Rows are points. Examples show where two turns around zero, p and q, send a point. Write where each new point lands after one turn and then the other. Backwards means that the second turn is done in reverse. Each puzzle has new turns, and all numbers are rounded.
(in the rows, 128 means zero)

Turn p:
[133 149 106] -> [135 104 146]
[119 167 147] -> [167 138 146]
[156 104  95] -> [ 84 105 134]
[ 90  81 153] -> [123 154  68]
[156 100 119] -> [ 88 129 131]
[114 166 149] -> [170 139 142]
Turn q:
[115 182 165] -> [177 131  83]
[157 100 115] -> [ 89 140 139]
[122 123 108] -> [129 129 149]
[123 120 171] -> [122 102  93]
[122 114  81] -> [123 136 176]
Where do these land?
q, then p: [ 97 127 129] -> [102 144 126]
q, then p: [ 99 112 144] -> [ 98 135 107]
p, then q: [173 165  89] -> [102  76  89]
p, then q: [162 142 162] -> [157 131  87]
p, then q: [100 107  90] -> [104 117 172]
q, then p: [137 114 155] -> [124 105 107]

Turn p:
[161 184 115 146 171 119] -> [163 169 107  75 140 146]
[149 126 144 106 117 131] -> [142 138 134 156 142 126]
[128  85 128 114 133 131] -> [106 131 161 149 120 132]
[110 140 131 152 147  92] -> [126 134 101 109  91 142]
[126 110  86 111 117 109] -> [107 145 143 125 114  87]
[ 93 142 182 128  80 130] -> [146  74  90 172 124 129]
[ 97  93 138  85 119 188] -> [131  74 191 154 143 121]
[161 145  99 183 139 123] -> [102 160  96  84 152 140]
Turn q:
[ 93 184 110  93  87  89] -> [121 119 212 170 128 140]
[149 166 127 151  90 122] -> [107 151 148 152  88 108]
[146 126 110 101 117 102] -> [107 138 153 129 157 115]
[128 139 119 113  83 167] -> [108  89 148 124  99 100]
[134  83 117 138 169 131] -> [154 136  89 103 161 122]
[116  79 121 156 146 121] -> [167 146 109  91 139 125]
[125 154 127 116 140 115] -> [124 129 136 156 138 141]
[130 151 134 138 140 164] -> [128 108 102 150 106 126]
[131  70 187 146 181 141] -> [138 137  56  78 136 175]
Where do these land?
p, then q: [120 149 147 125 102  77] -> [137 155 155 138 120  78]
q, then p: [108 147 148 175 121 155] -> [105 128 105 148 167  93]
q, then p: [151 119 131 109 121 143] -> [123 118 140 126  98 118]
p, then q backwards: [164 129 123 168 115  39] -> [199 136 168 189 151 124]
q, then p: [116 101  95 109 101 152] -> [125 154 144 168  96 134]
q, then p backwards: [115 136 100 110 219 146] -> [151 170 188 136  72 158]
q, then p: [147 131 146 117 160 136] -> [113 118 144  93 126 120]
p, then q: [107 102 144 113 114 151] -> [143 142 111  93 114 141]
q, then p: [123 139 119 127  99 154] -> [109 125 117 160 115 123]

Turn p:
[110 115 149  95 171 128  86 110] -> [163 143 107 111 143 168  98 161]
[160 142 167 158 149 103 108 108] -> [100  99 123  75 125 155 110 129]
[ 86 102 103  74 114 131 143 162] -> [169 172 155 174 127 106 134 153]
[158 169 122 130 124 158 163  94] -> [100 113  85 139  93 137 167 114]
[115 101  90 101 129 142 127 198] -> [143 175 144 171 131  79  93 133]
[ 96 146  84 139 113 122 139 157] -> [108 157 144 159 160 103 148 119]
[157 149 200 127 135  99 106  90] -> [122 107 130  56 100 180 127 138]
[124 135 119 164  90 166 141 129] -> [130 118 116 130 132  95 158  81]
[125 102 159 139 163 108 135 114] -> [135  95 129 103 136 131 114 168]
[148 120  87 152  92 124 132 118] -> [112 103 145 161 132 126 133  85]
Turn q:
[148 163 125 131  93 101 130 161] -> [122 152 128  95  82 142 112 149]
[138 154 137 169 124 159 130 103] -> [177 137 112 121 134 133 161 143]
[ 81 112 105 105 128 128  88 133] -> [ 78 106 121 164 131 153 141 126]
[164 159 127 130 149 177 135 140] -> [169 137 149 129 149 130 121 179]
[151 165 153 127 141 131 123 103] -> [153 116 113  90 150 132 127 148]
[145  84 168 113 106  87 153 132] -> [119 108 137 103  97  80 102  86]
[ 85 110 137 124  70  97 152 124] -> [107 129  82 141  75 111 120  92]
[185 119 112 153 144 140 122 104] -> [177 127 168 111 146 148 136 113]
[ 79 112  90 135 183 122 118 134] -> [ 82 154 134 163 177 140 149 113]
[116 122 124  68  85  93 162 145] -> [ 97 123 106 134  86 119  59 114]
[118 109 130 153 186 173  95 129] -> [129 118 159 154 181 121 179 146]
Where do these land?
p, then q: [112 127 149 102 166 163 165  93] -> [133 172 172 153  96 141  98 128]
q, then p: [140 139 148 129 150 121 103 172] -> [142 162 150 108 121 109 135 160]
p, then q backwards: [175 141 101 135  91 118 131 127] -> [114  79 105 120 107 101 116 137]
q, then p: [125 146 125  91  87 133 128 139] -> [147 144 145 137 143 115 113  84]
p, then q backwards: [100  82 159 146 179  74 147  83] -> [165 166 157  85 155 175  68 123]
q, then p: [124 197 157 114 150 161 148 148] -> [ 88 185 142 141 131 103  81 138]
q, then p: [119 110  83 152  86 130 124 164] -> [126 123 129 100 124 110 180  81]
p, then q backwards: [ 93 102 129 153 159 105 105  78] -> [146 154 126 100 166 155  95  84]
q, then p: [145  98 138 158 100 125 105 130] -> [145 100 149 126  93 124 156 125]
p, then q backwards: [149 138  92 100 112 150 123 146] -> [103 107  97 135 105 126 160 138]
